Every row gives one point. Before rounding, the points of a table are all equally far from one centre. They may lie mostly on one side of it. Where is the centre, to within rounding?
In the rows, zero is written as 128.

Points (7 x 3):
[[153  75 182]
 [173  78 143]
 [113  87 183]
 [189 107 164]
 [160  69 163]
 [163  87 190]
 [148  66 145]]
Centre: [142 113 155]

Points:
[[ 63 155 148 178 149 171 138 109 162]
 [153 112 141 180 101 190 160 113 166]
 [121 137 145 206 187 195 154 147 180]
 [111 164 139 142 218 190 152 144 102]
 [ 89 156 116 212 147 182 156 113 126]
 [108 139 132 193 218 168 139 138 181]
 [ 75 136 147 202 195 177 134 143 118]
 [144 106 139 186 140 208 104 107 138]
 [ 35 120 117 173 163 159 156 166 165]
 [106  93 133 162 224 198 153 142 173]
 [ 83 138  87 177 142 185 170 137 201]
 [ 90 142 107 210 197 175 181 149 146]
 [ 90 146 148 177 186 191 144 136 194]]
Centre: [121 119 115 144 155 155 144 149 139]

Points:
[[105 177 156 166 133  65 228 165 160 131 147 194 116 120]
 [ 99 179 147 155  98  61 212 133 132 116 106 183  97 125]
 [ 64 144 202 165 104  76 196 139 152 121 126 170  95  99]
 [110 172 140 124 136  65 213 124 141 102 158 184 129 114]
 [108 179 125 176 160  80 188 133 146 156 120 179  50 114]
 [ 97 149 129 155  85  90 246 144 133 141  99 143  74  73]
 [106 174 167 160 115  93 210 157 145 101 160 165  55 113]
 [120 141 155 166  75  70 196 142 142 122 118 217  83 105]
 [112 163 164 177 113 109 199 128 148 139 176 194  53 102]
 [132 168 134 180 167  76 205 178 162  99 124 198 113 129]
 [117 152 156 167  77  59 218 114 185 109 111 163  79  83]
 [104 179 148 133 127  86 238 158 146 152 136 149  52 123]
 [127 151 143 169  87  79 223 163 132 149 138 190  60 117]
 [ 94 152 161 112  85  95 210 161 182  84 120 184  81  97]
 [160 157 178 138 114  73 195 172 158 120 163 210  74 118]
 [119 170 186 171 128  83 217 140 126 103 163 182  90  88]
 [105 169 139 114  89  79 236 123 151 119 137 179  90  91]
 [ 88 170 166 193 108 117 216 115 138 121 139 201 102  91]
 [122 160 172 174 105  66 209 114 126 126 135 178  73 138]
 [112 145 120 165 141  76 200 111 139 116 165 173  88 144]
 [150 174 126 182 118  78 200 127 129 156 138 222 127 113]]
Centre: [147 138 156 143 128 129 178 141 165 145 111 145 117 101]

Points:
[[194 106 148 143 173 175 130 124 121 114  88  89  20 122 161 178 112  74
  163 145 103  84 103 132]
 [150 135 168 159 115 119 125 157 150 114 144 105  87 115 133 201 146  26
  141 165  86 103 126 137]
 [192 102 108  80 133  86 135 159 158 117 160 127 100 141 170 127  70 119
  137 108 147  69 137  90]
 [209 114 165 178 117 116 139 151 119 103 142  90 105 124 143 227 126 115
  203 142 159  66 117 116]
 [224 115 177 114 157  87 166  91 146  79 127 105 109 106 122 216 140  63
  148 137 177  73 158 162]
 [216 104 153 109 172 157 145 103 143  45 157  87  49  69 117 141  96 114
  145  87  73 118 134 154]
 [238 135 183 117 181 130 148  96 128 155 167  72 104 114 143 167 126  92
  170  70 112  60 140 194]
 [172 133 152 165 167 124 144  51 128  87 127  75 147  81 111 212  88  71
  182 133 102  94  82 162]
 [217  88 141 105 191 145 153 124 166 128 129 114 138  82 100 190 130  79
  141  91 109  85 147 145]
 [199 148 124  93 154 115 147  53 138 102 138  67  58 114 152 173  76  66
  147  94 165  92 132 155]
 [195 157 188 169 197 150 158 148 117  75  99  60  98  73  42 169  74  69
  150 123 103  95  91 125]
 [166 151 154 113 184 166 185 121 184 162  95 102 124 134  52  93 111  94
  145 122 121  77 135 107]
 [179 101 175 144 231 127  97 116 148  99  92  90 113  88  95 177  70 105
  159  94 101   8  84 105]
 [200 126 142 139 146  84  85  67 135  53 139 134  64 104  80 204 157 116
  150 160  99  70  91 115]
 [194 101 216 152 196 121 133  92 143  93 125  87  61 106 114 172  59 105
  190  80  84  76 152 182]
 [190 154 138 137 207  98 114 108 146  46 124  54 131 123 149 193 117  64
  147  70  63  46  87 167]
 [202 108 157 184 170 179 124 105 108  99 164  60  95 132 129 158 101  83
  177 153  84  42  66 130]
 [173  95 136 166 200 141 122  62  87  50 202 104  99 121  67 205 150  95
  159 150 134  81 112 209]
 [193 120 148 123 142 117 192 155 152 119 114  79  79 116 122 188  87  75
  132 124  91  62  92 126]
 [184 131 117 109 192 175 114  97 105 104 139  61  86  63 138 183  85  58
  157 102  89  56 124 189]
 [181  75 152 175 181 129 119  64 124  54 168 132 106 102 118 184  88  81
  153 140  69  57 110 154]
 [203 171 199 141 192 102  98  72 121 103 144 122  74 134 134 235  90  56
  162 127 120  47 136 174]
 [151 129 100  77 189 117 143 130 144  74 119 129  87 127 106 195  78  75
  217 172  85  77 137 117]
 [222 117 167 147 162  95 151 131 129  87 111  96  94  86 117 163 151  62
  196 167  62  67 103 146]
 [157 127 138 157 173 142 121 121 168  35  95  55  65 126  91 184 114  30
  143 113 108  50 130 178]
 [190 167 117 136 125 135  97  89 150 114 155  79  74  64 104 204  80 126
  169 106 126  52  80 156]
 [246 124 131 133 165 115 111 129 139 111 123  76  80  63 124 182  97  68
  174 134 106  72 126 133]
 [218  89 149 159 190 102  99 126 147 122 134  88  73  77 138 215 115  99
  177 128 127  43 141 174]
 [227 114 124 170 139 153 117 110 129  91 147  82  95  94 115 186  86  91
  161 115  74  73 100 185]]
Centre: [138 160 166 125 189 121 109 135 111  80 134 108 114 128 120 128 123 131
 144 133 145  87 121 160]

Points, 29 rows:
[[121  64 114  28  74 147 170 139 145  82 188 186 133 152 101 176  44 139
  111 152 151 132 152 123]
 [161  88 119  69 114 161 190 133 144  82 165 192 126 164 159 176  91 112
   83 173 131 120 155 134]
 [149 115  52  85  75 164 167 175 171  58 172 220 143 113 105 148  53 139
   94 157 165 137 118 130]
 [123 107 103  99  32 150 222 133 172  69 165 187 142 134 112 133 116  97
   77  98 190 147  98 137]
 [154  91 104  39 103 127 185 158 158  65 154 174 115 179 148  90 113 111
  100  99 122 133 139 152]
 [ 56 102 121  61  76 204 165 160 157  91 177 152 145 136 108 130  84 175
   60 166 102 148 148 140]
 [140  95 101  56  36 138 207 141 157  96 221 188 157 150 140 160  88 149
   99 147 103 127 136 114]
 [120  90  66  55  36 160 157 144 153  84 138 211 136 144 140 101  86 153
  116 141 169 132  73 121]
 [109  62 143  86  65 181 176 130 159 113 165 175 168 139 114 203  80 122
  119 140 167 165 122 137]
 [117 165  73  53  63 175 176 164 141  72 151 204  89 124  83 163  97  96
   66 136 180 105 136 121]
 [ 98  75  74  46  73 174 160  94 125  74 194 205 122 101 118  93 106 110
  125 133 136 129 134 131]
 [109  94  79  61  58 142 148 148 160 127 180 181 181 153 129 158 112 109
   96  78 160 112 103 133]
 [174  79  70  56  31 166 169 172 153  80 166 199 109 152 107 102 116 115
   95 167 131 133 140 146]
 [134  70 110  68  61 124 207 115 126  47 181 172 128 129 133 173  85 158
   85 140 135 101 129 103]
 [152  88  57  96  82 192 139  83 111  71 145 170 122 154  92 105  98 102
   52 173 137 134 136 162]
 [135  74  63  52  76 171 155 174 165  57 154 184 110 132 135 171  63 124
  109 127 129 139  82 152]
 [145  91  82  48  32 155 218 143 194  90 159 201 128 127 124 141  77  88
  110 172 166 140 115 107]
 [113  95  47  21 101 165 193 133 132  82 177 173 139 134 110 119 118 108
   97 183 150 110 151 104]
 [157  85  60  31  70 151 225 180 122  83 154 185 108 138  95 132  64 142
   57 140 188 136 123 132]
 [126  52  71  36  48 166 193 176 171  94 146 197 110  98 138 152  82 133
   89 145 133 143  79 126]
 [178 107  33  96  83 156 148 145 141 112 176 179  99 127  88 160 141 156
   96 135 194 163 101 143]
 [174 111 119  40 106  94 201 167 126  56 182 191 133 130  88 157  82  98
   86 165 182 167 130 134]
 [ 87  62 102  54  46 153 209 161 161  92 144 212 102 174 116  95  86 123
  124 153 168 108  95 166]
 [106  97  93  67  79 185 179 172 145  82 162 186 177 115  66 108 113 109
   68 127 189 136 116 115]
 [117  80 102  78  45 123 186 119 201  54 143 173 159 122 123 150 128  84
  106 147 117 154 133 124]
 [138  46  70  60  75 158 151 137 161 118 181 180  82 176 113 112  73  88
   88 166 163 180 122 123]
 [ 91 110 111  48  77 145 190 144 166  44 177 224 142 138 115 144  99 142
  126 152 140 132 113 150]
 [151  69 126  28   7 150 189 157 111  95 156 161 131 111 114 112  42 133
   88 116 165 153 162 148]
 [135  94 147  74  56 173 159 138  97  25 167 165 125 130 102 148  53 127
   84 175 161 147 109 157]]
Centre: [118 133 101 107  86 115 188 142 119 149 139 138 109 110  89 121  72 119
 112 150 115 137 108 148]
